Every row gives one point. Any point is a mix of the corners, with weights that add up to 1. It lies inside the corners' shape when no weight is negative. Say inside or outside, and name the corners with a negative weight.

Corners:
(1): 11,-26,4
(2): -7,29,-2
(3): -75,-58,78
(4): 89,54,10
Points:
-37,3,13 => outside (4)
46,46,-20 => outside (3)
21,-8,36 => outside (2)
45,17,12 => inside
3,4,4 => inside
-36,-28,42 => inside
-19,-10,28 => inside
65,37,14 => inside

Corners:
(1): -59,-67,10,95,49,-8,79,-5,-46
(2): 31,34,-63,-12,-18,42,19,8,5
(3): 55,45,10,12,20,27,-1,0,-59
(4): -43,61,-16,-34,8,58,20,30,-31
(5): -37,-31,-10,82,74,41,-1,0,-34
(6): 26,-50,-8,-11,-49,-8,-16,-20,-10
(7): 33,39,-32,-26,-60,-82,-42,-37,8
(8): 25,-22,35,50,-55,-4,-26,-56,60
(9): 7,-3,23,15,3,-23,-19,60,40
(10): 18,-14,15,-10,25,-32,-9,-18,47
Points:
-14,15,-18,9,17,31,10,28,-43 => outside (8, 10)
20,-27,-14,-34,-74,-20,-51,-20,60 => outside (1, 3)
27,47,-25,-26,21,26,-18,-3,-29 => outside (1, 8, 9)
7,15,0,0,1,14,1,-2,-9 => inside
-27,-31,-3,47,-8,-23,0,-17,-12 => outside (2, 3, 10)
21,3,5,28,-36,51,-10,-5,12 => outside (1, 7, 10)
-23,0,-31,2,-12,17,7,-16,-1 => outside (3, 9)
-4,-2,-7,7,-4,17,-1,-3,-13 => inside
15,-6,2,17,-22,-7,3,-29,2 => outside (5, 9)

Corners:
(1): 11,11,-6,24,-17,13,12,3,27,-25,-9,2,-19,5,10,34,15,-25
(2): 29,-26,-37,-24,-4,4,37,-6,-16,-1,11,-8,-1,-9,-37,-42,17,-29
(3): -37,16,2,-16,53,4,-12,-7,18,-23,-2,23,-7,-3,-31,10,1,-27
(4): -32,5,24,36,32,40,-10,-1,30,-9,-53,-33,-26,-3,91,31,-8,36
(5): 6,15,-10,-27,-42,-11,-13,12,-33,-26,-4,-18,7,-8,37,-18,-22,-12
(6): -3,-5,11,5,-35,9,95,-12,-45,0,-11,10,8,-6,-31,-28,20,3
(7): 4,-4,5,26,-13,43,18,1,-1,-9,9,-24,-35,-49,-19,15,21,5
(8): 6,-29,36,-13,9,6,18,21,8,-22,6,29,-6,-1,-33,-36,-17,-16
(9): 10,-31,3,-26,-22,13,-11,-4,-36,-1,-61,27,-13,0,-34,-27,-14,20
(10): -11,1,-32,-8,-6,21,-9,20,-25,-4,-8,28,21,14,-18,-38,-3,8
(11): -37,-11,7,33,56,11,1,-4,-35,-24,-19,28,-6,5,-23,13,-16,-28
(12): 16,13,-2,17,4,-20,-13,10,-14,-10,-15,1,15,-12,-31,-37,-5,1
(13): 18,-10,-27,-12,-35,-10,6,-9,-16,50,14,28,-2,2,-18,6,-11,-35
(14): 10,7,-5,-20,54,-11,-17,70,-29,-16,6,-5,-24,17,-16,88,-11,-18
(15): 30,-11,-23,-23,-31,7,-5,-25,-34,-9,8,13,11,8,-27,-29,-14,37
(16): 22,4,22,-14,29,-6,15,6,-40,-27,-8,36,-13,-13,-18,17,28,-23
(17): -7,3,-31,-19,6,-19,-7,11,-8,-21,11,33,-29,-12,-21,-35,-4,13
(18): -16,-75,-29,-20,-18,0,-15,0,-30,14,2,1,9,5,-30,-18,17,20
(19): 7,-50,-18,-12,-9,-2,43,-7,61,0,7,31,15,-50,0,-24,-21,-13
Points:
5,-17,-45,-21,-25,-4,10,0,-30,8,11,16,16,-8,-46,-35,-6,-2 => outside (1, 4, 8, 16)
2,-9,-14,-4,0,3,7,-1,-9,-6,-5,9,-4,-12,-10,-4,1,-2 => outside (8)
-14,-11,-6,-7,13,-7,25,19,-5,-15,25,32,-8,-10,-32,14,5,-35 => outside (2, 4, 9, 12, 15)
13,-5,8,8,-12,6,42,-28,9,0,-29,43,20,7,-16,-42,-9,-20 => outside (5, 7, 14, 17, 18)
13,-17,-23,-19,6,-33,40,28,-45,-8,25,48,21,10,-46,-25,18,-59 => outside (3, 4, 7, 9, 15)
-10,-6,5,11,19,11,2,3,-9,-10,-11,19,-11,-6,-18,9,0,0 => outside (2, 5)

Corners:
(1): 37,54,-1,-31,-28,20,-7,34,-33,24,28,-25,7,64,-41,-12,-15,33,-2,-16
(2): -27,-37,66,-14,37,46,31,-10,26,-16,36,40,40,-65,20,14,-45,-45,39,-10
(3): -24,33,2,-20,5,-32,24,-49,-13,-3,-28,7,-36,-29,-13,9,-22,42,-8,-42
(4): -31,1,-11,-14,-30,-50,-9,22,3,13,9,-45,17,41,-12,-54,-27,13,34,-45
(5): 13,46,-9,59,-26,-43,51,-68,29,10,15,31,-21,39,26,29,58,-22,12,-42
(6): -70,1,28,42,19,-13,-42,-27,15,-4,-9,-47,-35,-20,30,-20,-27,-34,25,47
(7): 24,20,19,63,-28,21,31,-43,-12,40,-40,-39,13,80,-15,-50,4,-24,-45,-7
(8): 41,-46,50,24,60,8,-48,34,-58,48,25,-13,-12,16,-23,-35,-18,38,21,-52
(9): 18,-18,54,48,51,-3,-35,51,-5,-18,31,-41,-11,-9,-20,9,57,10,-10,-30
(10): -95,47,-4,-6,-30,-57,-24,-12,5,-50,-2,-32,66,-43,-23,-30,-46,39,-6,54
(11): -18,17,-20,37,-24,-14,-18,43,-4,10,5,-63,21,-57,-19,0,-36,-21,12,-43
(12): 11,32,7,40,-27,-61,-45,31,44,11,-38,44,70,70,38,11,56,-11,-61,-3
(13): 60,-19,-41,23,-47,37,-2,-5,52,-17,-27,21,35,-15,45,-52,33,-30,23,27
(14): -64,25,-42,-23,-2,50,-44,58,-2,-11,33,7,18,-37,-27,-83,-17,5,24,22
(15): 5,17,-35,-32,30,13,-12,-54,-6,-2,12,34,71,-63,62,-15,70,-23,-8,-61
(16): -28,-36,-23,-10,-3,16,57,24,-33,-1,-13,-19,-1,-56,-26,7,64,65,40,22
(17): -6,7,17,-45,14,27,-29,-47,20,62,42,-16,28,-17,-32,-25,1,-9,-15,-22
(18): -53,1,-23,-48,16,-41,32,-35,-17,-7,40,-2,32,-15,-19,-30,-18,8,-32,54
(19): 18,-41,26,59,8,45,17,41,-1,-26,44,41,15,-58,74,-33,-24,20,3,-48
(20): -74,-23,-67,39,7,-40,-35,-4,32,-43,-43,-49,14,-4,-1,8,16,15,17,13
(21): -39,-17,-33,4,-54,-7,-48,-11,14,5,-29,-8,-17,20,-17,27,49,-44,39,-4
Points:
19,0,7,18,2,17,-11,-1,15,17,11,6,10,12,7,-7,10,-17,6,-47 => outside (6, 10, 16, 18)
-20,13,-12,-4,-7,-7,-17,-28,1,36,-4,-13,7,31,-14,-9,-8,-22,4,-26 => outside (9, 10, 13, 16, 19)
-3,1,5,5,-2,-5,-3,-15,6,12,1,-9,14,-4,-2,-7,10,2,0,-14 => outside (14)
-31,-15,2,16,20,2,10,-9,2,-9,10,-19,17,-52,4,-22,-14,8,16,-10 => outside (1, 12, 21)

Corners:
(1): -60,52,1,-6,25,-12,-20,-5,-10,-30,21,-10,15,44,-20,11,41,36,-5,-37
(2): 28,-16,33,5,-25,-21,-25,-11,5,9,73,48,-71,-4,-28,59,-43,0,32,30
(3): -8,72,-33,-15,20,14,-1,22,-16,-33,-9,25,-9,-5,-75,10,62,8,-9,-59
(4): -11,62,7,-41,33,30,3,-33,7,3,0,4,-4,-14,-75,42,43,-23,-10,-38
(5): 7,12,-11,-6,61,12,-2,16,27,-39,8,-44,-31,23,-65,67,47,13,-4,-16
(6): -15,-27,-47,-68,31,-64,11,-8,-27,-29,-3,-3,10,1,-4,16,-1,-14,43,-62
(7): 20,-11,21,17,-4,-6,0,-17,21,2,45,24,1,-32,-4,-26,-55,-10,19,46
(8): -8,-21,57,60,1,10,-39,-72,37,-19,-33,18,-33,-42,0,-36,20,-40,41,40
(9): 32,-75,10,-12,6,-28,0,33,35,33,39,46,-30,-1,32,-5,-4,-20,-17,37
(10): -33,23,32,-23,8,16,10,-6,-43,-20,-11,-10,-19,15,-48,-9,28,5,-12,-9
(11): -7,15,-22,-24,31,-14,-51,-44,-25,-18,-38,-52,45,23,-67,16,30,34,14,-17
(12): 2,5,16,-29,-4,14,-26,-22,66,18,19,82,-62,-9,-12,2,-68,5,60,31
(13): 28,41,-39,-38,63,-34,-29,32,-39,17,-42,-26,-47,-24,49,23,3,-12,-21,-16
(14): -56,49,-25,-30,28,19,-28,-14,-24,-51,-4,-11,22,-18,-47,22,63,-12,21,-2
(15): -16,-95,-4,-3,-26,20,-38,1,-13,18,75,35,-22,13,42,-44,-70,-79,-11,6
(16): -2,-33,-85,-48,39,15,8,-51,9,-15,8,0,-28,10,40,7,1,27,10,-16
(17): -34,-27,-2,9,-23,11,-46,-12,-2,13,-5,17,-39,-56,10,12,-59,27,63,12
(18): -2,25,49,-2,-43,19,9,-22,27,-23,-32,23,8,22,-6,23,28,-31,-19,24
(19): 5,8,-46,-56,63,-67,-22,-3,-13,-39,-32,-49,-22,-44,8,-10,8,-5,-40,-41
(20): 21,-14,45,-12,-77,-7,-33,-3,68,18,5,-31,-59,-1,-8,-19,-7,-64,39,42
(21): -6,0,-80,-14,38,-51,13,-24,-20,9,-6,18,-15,-7,-29,26,-45,-14,-21,-23
Points:
-9,1,0,-3,8,0,-12,-17,-1,-9,2,3,-11,-1,-20,10,9,-13,7,-1 => outside (12, 19)
-17,14,8,-2,8,0,-15,-4,-6,-13,-9,-7,-9,11,-27,-1,5,0,11,-13 => outside (2, 4, 9, 14, 16, 19)
-8,11,-18,-28,11,-12,-17,-5,-8,-5,4,2,-12,-4,-10,7,-2,-1,7,-10 => outside (5, 8)
4,-9,-15,-32,10,-19,-8,-13,2,6,9,7,-16,5,1,5,-17,-17,-2,4 => outside (3, 5, 8, 17)
5,-26,-12,-23,-11,-20,-21,-13,6,3,-11,4,-39,-14,17,-7,-22,-18,14,1 => outside (1, 4, 5, 7, 14)
-15,-26,-5,-2,0,-1,-15,-13,-2,-10,24,4,-15,5,-22,5,-2,-4,23,4 => outside (4, 12, 13, 18, 19)
10,0,-9,-6,10,-1,-16,-11,17,-1,5,11,-30,-7,-9,5,-2,-7,0,0 => outside (6, 10, 14)
-15,7,0,-9,10,-8,-18,-7,2,-9,14,8,-17,3,-13,12,4,5,9,-6 => inside

Corners:
(1): 44,-37,9,14,2,10,-25,-6,-6,44,67,57,-36,-25,33,-31,-32,17,13,26
(2): 74,2,-5,61,22,6,-24,29,-63,52,22,43,0,-37,51,41,-66,-38,13,8
(3): -16,-2,28,18,-6,3,58,-11,9,-73,-48,-42,13,27,-8,-29,-24,-34,61,-13
(4): -56,37,-32,44,40,49,82,25,-5,-65,37,-13,-16,21,-3,-72,5,-37,41,-48
(5): -69,62,-31,0,-38,25,-16,-52,7,-11,-26,-43,-61,56,32,-56,16,27,-2,42
(6): -36,22,-34,19,-25,26,12,-32,30,-60,-10,-58,-51,58,-33,-32,53,-46,32,78
(7): 25,24,10,43,1,13,71,8,-72,4,51,-47,-8,21,-49,-38,8,-49,48,-51
(8): -31,11,-59,-12,-17,28,-14,-28,2,-39,-33,-44,-7,1,-69,-31,13,-27,52,36
(9): 66,24,-6,-25,46,-5,-45,71,18,52,-14,30,-18,-61,19,13,-91,12,-52,-13
(10): 11,-41,7,39,11,1,-19,79,-47,16,-17,48,-2,33,-4,45,-61,-19,-36,-37
(11): 68,24,-9,40,-8,41,12,59,-52,-9,30,20,-1,-32,17,26,-39,-39,-54,-13
(12): -54,28,-18,25,-19,-12,26,-61,36,-54,17,-75,29,57,-53,4,64,4,42,38
(13): -10,32,-30,-36,-18,3,5,-60,-8,-62,-14,-42,-44,67,-18,7,18,4,59,-17
(14): -39,-32,-33,22,8,34,55,-35,13,-21,-18,26,-45,-22,-3,-17,24,-76,-14,-16
(15): -65,19,-40,1,-64,-16,-24,-11,6,3,1,-22,-95,26,-1,59,-34,43,9,15
(16): -38,-8,-47,-28,-33,19,13,-56,-20,-15,0,-87,-62,46,2,-6,-3,1,20,72
(17): 32,-33,-20,21,-7,-44,15,75,-38,4,-9,22,38,-34,56,-6,-16,-61,-2,17
(18): 73,38,-5,6,16,-17,16,46,-68,28,-16,78,-37,-13,3,-10,-65,14,-22,4
(19): -12,-33,27,-34,13,13,-2,22,-33,32,25,25,-68,-8,35,60,5,36,12,-6
(20): -6,5,27,-30,-18,23,0,29,-15,21,52,50,-3,9,41,37,-58,-48,-32,17
(21): 3,-9,64,56,49,-42,26,22,-41,-20,8,5,13,-48,3,-33,-23,-40,-15,-37
Points:
29,-4,9,18,12,5,13,30,-37,7,19,20,-24,-12,15,7,-34,-23,-5,-15 => outside (5, 8, 12)
5,-5,-9,14,3,13,3,4,-16,1,23,-1,-10,1,10,-2,-5,-26,5,12 => outside (3, 15, 18)
-6,28,-21,-9,-18,16,3,-19,-4,-16,4,-29,-39,26,-4,-5,-16,7,30,21 => outside (10, 14, 17, 21)
-4,6,-9,2,0,-2,14,4,-9,-18,-24,-14,-28,1,-12,-5,-9,-10,2,1 => outside (1, 2, 4, 20)

Corners:
(1): 30,26,12,-11,-17,75,7,21,-22,9,-22,15,11,-25,-30,76,61,-11,-55,-43
(2): 11,16,-37,-89,22,4,-6,5,30,26,36,28,1,31,9,-49,-72,37,32,-24
(3): 12,22,-7,-11,18,48,-21,14,-42,-19,-13,17,-22,-48,-47,31,69,-95,-39,-14
(4): 57,66,-16,-15,36,21,-36,-1,1,14,4,-26,35,-22,-14,31,41,-8,-91,-28
(5): -57,-25,-21,14,-11,-28,-54,15,37,15,-60,3,10,-2,-13,-48,1,27,-14,76
(6): -17,30,30,-9,25,54,-8,-33,-32,5,35,-7,33,-61,-50,42,76,25,-36,-13
(7): 18,52,-44,11,-10,-48,36,16,3,16,56,-5,9,51,45,53,-7,58,88,24
(8): 18,45,9,10,-17,42,-24,16,-3,21,58,7,0,-75,-93,30,90,-39,-34,-36
(9): 31,-57,-90,-3,29,-41,31,34,-27,38,39,-16,18,9,39,-48,-17,52,27,-44
(10): 70,29,-5,-17,6,72,-50,-26,-40,-24,31,-8,37,-75,-63,32,69,-39,-15,23
(11): 19,75,20,-23,-34,30,12,-9,-4,5,-27,-46,58,-40,-23,18,89,-45,-18,-45
(12): -25,-50,31,-4,5,-25,-39,-18,-13,35,1,32,-17,39,85,-34,-19,-23,-8,33
(13): -2,-50,-92,-21,-6,-52,-59,7,-20,-40,28,-14,19,24,85,-1,17,59,78,-58
(14): -94,-32,-55,-3,-19,-6,35,-39,39,-11,-16,-59,-53,2,55,-3,-42,19,-6,49
(15): -46,-20,84,31,-8,7,22,9,49,-56,-18,-7,-8,-8,15,-16,-23,-27,1,14
(16): 13,58,3,33,22,19,-36,-20,-4,10,30,29,40,-66,-29,80,33,-57,-22,-71
(17): -13,6,51,11,-25,-52,-14,-21,-37,5,-51,-7,-27,-15,7,-30,-56,-2,5,30
(18): 52,-16,-70,-16,-27,-57,67,-13,9,-31,23,32,50,85,-17,29,-1,33,35,-11
(19): -46,-31,46,64,-20,-30,10,-13,57,-8,-87,32,-78,-10,43,-82,-33,14,42,38
(20): -5,-44,29,-33,42,-44,6,39,56,18,-37,-39,-67,-5,-12,-4,-13,-18,40,39
(21): 50,38,5,15,42,66,-25,-24,0,40,27,-10,37,25,-78,34,24,-23,24,-60
Points:
-3,12,-11,11,-18,-2,2,4,8,-12,-17,4,-4,-17,8,4,10,5,-3,-4 => outside (6, 12, 20, 21)
-15,-13,20,-3,12,4,0,-13,6,14,1,-7,-38,-5,19,-29,-25,-9,1,29 => outside (1, 5, 11, 13, 16, 18)
5,4,-9,-7,10,0,-8,1,-1,2,11,-11,9,-10,-7,6,14,-10,1,-9 => outside (1, 19)
13,6,-29,-17,4,-4,-2,1,-2,2,19,-13,8,3,10,20,8,-2,13,-20 => outside (5, 6, 19)
-23,-21,9,2,-2,-12,-3,-2,9,-1,-46,-17,-11,0,17,-21,4,-3,-15,12 => outside (2, 7, 8, 10, 16)
11,-6,-6,-4,9,7,-1,21,13,15,16,15,-6,6,-21,1,23,11,6,-15 => outside (10, 11, 14, 16, 17)
